Each point is reached from the start by the listed moves, each made 0, 1 or 2 times, or once backwards (-1), plus a little noise. Say if it took an odd or an even number of moves. Then give how often each move was made.

Moves:
(1): [ 53 -10   7   1 -12]
(2): [15 57  4  7 12]
Start: [-4 13 17 18 -9]
Points:
[ 58   2  20  12 -19] => odd (1, 0)
[ 0 11 25 25 -5] => even (0, 0)
[102  -3  15  21 -32] => even (2, 0)
[ 88 -70  25  13 -46] => odd (2, -1)

Moves:
(1): [60 10 -9 -3  6 11]
(2): [-12  49  15  15   0 -14]
(3): [ 12   3  44 -17  -1  11]
Start: [-22   0 -12 -22  -2  24]
Points:
[-92 -13 -47  -2  -5   4] => even (-1, 0, -1)
[-56  -5  80 -52 -13  34] => odd (-1, 0, 2)
[-56  93 -27  24  -3 -19] => odd (0, 2, -1)

Moves:
(1): [ 38 -17 -10   4  -4   5  -3]
(2): [20 35 -6  3 10  5  5]
(3): [18  0 49  9  6  8  7]
(4): [-6 -5 -8 46 -5  5  5]
(5): [-12  -7  -5  11  52   4 -25]
(6): [  4 -16  -3 -12  -4  46  -6]
Start: [  2 -12  -4   1   8   1   4]
Points:
[ 43  62  20 121  23 -16  30] => even (0, 2, 1, 2, 0, -1)
[ 73 -26  37   2 -40  11  32] => odd (1, 0, 1, 0, -1, 0)
[ 14 -14  34  55  12  14  19] => even (0, 0, 1, 1, 0, 0)
[108 -14  34 -66 -28 103  23] => odd (1, 1, 1, -1, -1, 2)
[ -2  39  54 -27  84   7 -10] => odd (-1, 1, 1, -1, 1, 0)

Moves:
(1): [25 -6  3  8  0  7  5 -1  3  1  5 -8]
(2): [  8  43  -2  -3 -10   3  -6  10  18  17  -2  -1]
(3): [  0  -4  29  -6  14  -1 -18  -4   3  10  -4   2]
(4): [ -1  10  14  22 -14   7   1   5 -15   0  -5   5]
(5): [ -1  -1 -19   7  26  13 -21  -5   1   9  10  -7]
(6): [-15   2  12 -11 -16  33   2  -7  -5  -3   0   2]
(7): [ -7   0   6  11  13   8  38  -8  -1  -3 -36   1]
(8): [  8  -4 -10  -6   9   2   4  21   4  -3  -4   7]
(9): [ -1  -4   0  15  -7  -1  -7   3  28 -16 -18   2]
Start: [ -3   4 -21   6  -3  12 -11  -4   6   4  -8  -2]
Points:
[  4  57 -23  -4  70  76 -67  26 121  31 -73   2] => odd (0, 2, 2, -1, 2, 1, 1, 2, 2)
[ 51  74  67 -27  -8  63  22  14  25  57 -43  -3] => odd (2, 2, 2, 0, -1, 1, 1, 1, -1)
[ -39  -39 -100   27   78   -6   -4  -47   -1   -3  -14  -19] => odd (-1, -1, -1, -1, 2, -1, 1, -1, 0)
[ -35   98   59    8   10   68   19   13   24   44 -105   21] => even (-1, 2, 2, 1, 0, 1, 2, 1, 0)
[ 37  85 -18  37  -1  -1  16  -5  45  40 -39 -20] => even (1, 2, 0, 0, 0, -1, 1, -1, 0)
[ 37  -4  20   6 -20 -39 -46 -11  16  12  21 -11] => even (1, 0, 1, 0, -1, -1, -1, -1, 0)

Moves:
(1): [22 18  5  5 -1  3 -5  3  0 -4 -4  0  8  6]
(2): [-13  23 -10   6   3  -2  -5  -4  -4  -3  -9   1  -1   4]
(3): [-13  11  25  10  14  26  -3  -3   7   4   4  15  -5  -8]
(4): [-1  2  3 27 -1 -6 15  2 -3 -1 -4 -9  6 -8]
(5): [  6  -7  -8   7  29  -1 -14   0  -1   5   1   3   1   3]
(6): [-11  -1  -9   4   1  22  -1  -1  -4  -4   9 -13  18  12]
(7): [ -4   1  13  -8  13  -8  19  -4 -13 -15 -10   9   9   7]
(8): [  7   5   6   1   6   4   2  37  20  -3  -1 -12  -9   9]
(9): [  7  -3 -16   3  12  11  18 -23  40  -4  -4   0  -8  13]
(10): [  6  -2  -4  -1  -1   4  16   7 -12  32   3   7  -2  10]
(11): [ 7  9  1 -1  6 -9 -3 -1 -2  0 37  7  2 -2]
Start: [-11  -5 -14  14 -14 -17  22   2  -7   7   5  -7  -8   6]
Points:
[-38  28 -17   9  65  24   0 -42  31 -42  34  17   4  32] => odd (0, 1, 1, -1, 1, 1, 1, 0, 1, -1, 1)
[-55  28  -1  11  23  47 -21 -22 -81  -6 -24   8  48  31] => odd (1, 1, 1, -1, 1, 2, 1, -1, -1, 0, -1)
[  0  94 -10  40 -51  15 -17 100  -5  -3  -1 -54   5  34] => even (2, 2, 0, 0, -1, 1, -1, 2, -1, 0, 0)
[-32  43 -49  14  -2 -48  45 -63  78 -36  45  12 -47   2] => even (-1, 2, 0, 0, -1, -1, 0, 0, 2, -1, 2)
[-19  40  15 102  76  24  20  64  26 -45 -54 -44  18  30] => odd (1, 1, 1, 2, 2, 1, 1, 2, 0, -1, -1)
[  11   35  -58   -9   36  -61   -7   -5 -121   59   21   36   23   44] => odd (1, 2, -1, -1, 2, 0, 1, -1, -1, 2, 1)
[-23  83  27  33  88 -42 -27   1 -67 -47  43  41  28   4] => even (1, 2, 1, 0, 2, 0, 2, 0, -1, -1, 2)

Moves:
(1): [ 11  -1  -5   7 -12   5  10  -5   1 -16 -12 -11  -8  20  11]
(2): [  6  13  -5   4   3  -7   0  -7   3  -8  -7   3   9 -11   6]
(3): [ 16  -8  -7  21   9   5 -10  -2   4   7  -4  15   6   5  -8]
(4): [  3   2 -13   0  -3  18  -1   3  -5  -3   0 -13   0  -8   7]
(5): [  7   5 -14  -2   7  -3  17  -3  -2  15  14  16 -10   6  -7]
(6): [ -7   4  15  -5  12  25  18  21   0 -17  -6  -1 -10 -10   2]
(7): [ -1  17  -5 -11 -13  -6  -3   1  -4   5  11   7   5  -3 -10]
(8): [ -6 -10   0   7  16   7  17  14   1   7  17  23   9   2  11]
(9): [  6  13  -3  -4   0 -15 -13   1  21  11   3   1   2   0   9]
(10): [ 0  5  3 19  1 -5 -8 -6 -3 -5  8  1 -6  3  2]
(11): [ -2   6   2 -19  10  -5   2  13  -9   0  20  -4  12  11   1]
(12): [ -3 -14 -15  -2   8  -1  -5   3  -5   0   5  14 -15   3  10]
(13): [ -3  17   1  -4 -10  -8 -12   8  -6  14 -11 -12   2  12   7]
(14): [-11  -1  -2  -9   3   6   3  -4   5  -7  -5  -3   3   6  -4]
Start: [ -7 -10  -1   7  -8  17  -7   7  15  -7  -5   7   2   7  -9]
Points:
[-22 -14   7 -13  22 121  77  65   0 -16   8  34   6   1 -45] => even (0, -1, 1, 1, 1, 2, 1, 1, -1, -1, 0, -1, 0, 1)
[-23  33 -20  -8  14   9  29  52 -49 -62  72  48  -5  14  38] => even (1, 2, -1, 0, 0, 1, 2, 1, -1, 2, 2, 2, 0, -1)
[-48 -40   7  -4  19  42  -9  20 -22 -45  -8   1 -60 -18   0] => odd (-1, 0, -1, 0, 0, 1, -1, -1, -1, 1, 0, 2, 0, 0)
[-19 -10  27 -14  73  33  42  99  27   0  12  61  10  10  54] => odd (0, 1, 0, -1, 0, 2, -1, 2, 1, -1, 1, 1, 1, -1)

Moves:
(1): [14  8  1  1 10  8 -2 10 -7 -8 -1 -3 -3  0 -2 11 -1 -2  4 -6 -5]
(2): [ -2  29 -14  14  -3   5 -15   6  -2   4  -2   7 -10  -9  14 -11  14 -19
   0 -13  16]
(3): [-13   8   8  -1  15  20  11 -14  17  -1  14  -3   2   4  -7   1   5  11
   7 -11  -2]
(4): [10 -4  8 13 10 -6 -1 -7  6  3 -4  1  4 -1  4 -3  6 19 -5 11 -3]
(5): [  6   2  -9  -6  28  -3   5  -1 -14   1  -1  15  -8 -16   3  -4  -7  -2
  -5   5   3]
(6): [ -3  -6 -21  -1  11  20   0   2   5 -14 -16  -6   7  -2  -3   2   5   1
  -2  -2  -8]
(7): [  3  -3  -4   6 -13  -7  20  -6   5   1   0   2   2  -4   3   4   8 -13
   1 -11 -15]
(8): [-5  5  6 10 11  5 -2 18 -2  3  3  3 -7  3  2 -8 -1 -2 -8  4  1]
(9): [ 12   2  -8  -4  -5   0   7   1  19  -3  17  -5  -5   7  -7  -9  -4  -9
 -11   1  13]
(10): [  2   9   1  -5  -4   0   6   6   5  11  -9  -7   3 -11   3  -4  -9   0
   4  -4   3]
(11): [ -1   2 -14   8  -3   9  -5   2 -13  10  22 -14  -7 -12   2  -4   8  17
  10   4   7]
(12): [  3  -7   8  -5 -22   3  17  -2   6  15  13  25  20   5   7  17  16   9
   0   4  14]
(13): [  0   2   6   6   4   0   6   0 -11   0   5 -10  14   2  -1   5  -1  -7
 -10   8  16]
(14): [ -9   5 -14  -7  16 -17  19   3  -3  11   1 -13   0  31  -2  -1   6   2
  23  -1  13]
(15): [ 0 -3  2  0 -2 -2 -5  0 -6 -8  1  9  7  8 19 -1 -8  6 -1  3 -3]
(16): [ -4   5   8  -5   1  -1  -2  -9  14  18  -7  -5  -5  -4  13  16   0   1
 -22   1  -1]
(17): [ -1 -21  14  -9  15  -4 -18   5  12  -1   1  -7  -3 -15  23   4  14   1
  -2 -14  -1]
(18): [-10  17   1 -14   0  -6  22  -2  10 -17   4  -9   3  -1  -1  -7  16  21
 -20   2   8]
(19): [ -9  15  -7   3   5  -6  -1  15   8 -13   8   8   6 -15   2  24 -10 -18
  19   9  -3]
(20): [ 12  -6   9  -6   8   8   2  -6  -8  -9  -1  -4 -13  -7  10  -8   6  -9
  15  22   1]
Start: [  3  -1   3  -6  -6  -3 -14   7   1  -5  10   2  -8   7  -1  17  -6 -17
  -8  -7 -22]
Points:
[-33  60  -7   7  21   6  76 -11  27 -15  74  69   9 -74  25 109  15  80
 -62  15 -84] => odd (1, -1, 1, 1, 2, 0, 2, 1, -1, -1, 2, 1, -1, -1, 1, 2, -1, 2, 2, -1)
[ 46  84 -58  -1  62  33  56  44   8  15  67   9  37  61  -3  11  50 -33
  23 -14 121] => odd (2, 2, 1, 1, 1, 1, -1, 0, 2, 1, 0, 2, 2, 2, 0, -1, 0, 0, 0, 0)
[ 41  11   5 -31  65   4 -38 -15  -9  77  75 -96 -35   4  63  -1 -52  11
 -28 -18  57] => odd (1, 0, 1, 0, 1, -1, -1, -1, 2, 2, 2, -1, 2, 1, 2, 2, 1, -1, -1, 0)
[-44 119 -59 -37  67  34  53 -27  92  32 -22  49  28  28  48   1   3  29
 -90 -26  47] => even (-1, 2, 2, 1, 2, 2, -1, 0, 1, 2, -1, 1, 0, 1, 2, 2, -1, 1, 0, -1)
[-62  42 -32 -30  80   1  92  29  75  21  15 -24 -10  21   6  -4  35  21
  12 -93 -39] => even (0, 0, 2, 0, 1, 1, 2, 2, 0, 2, 0, 0, -1, 2, 0, 0, 1, 1, 0, -1)
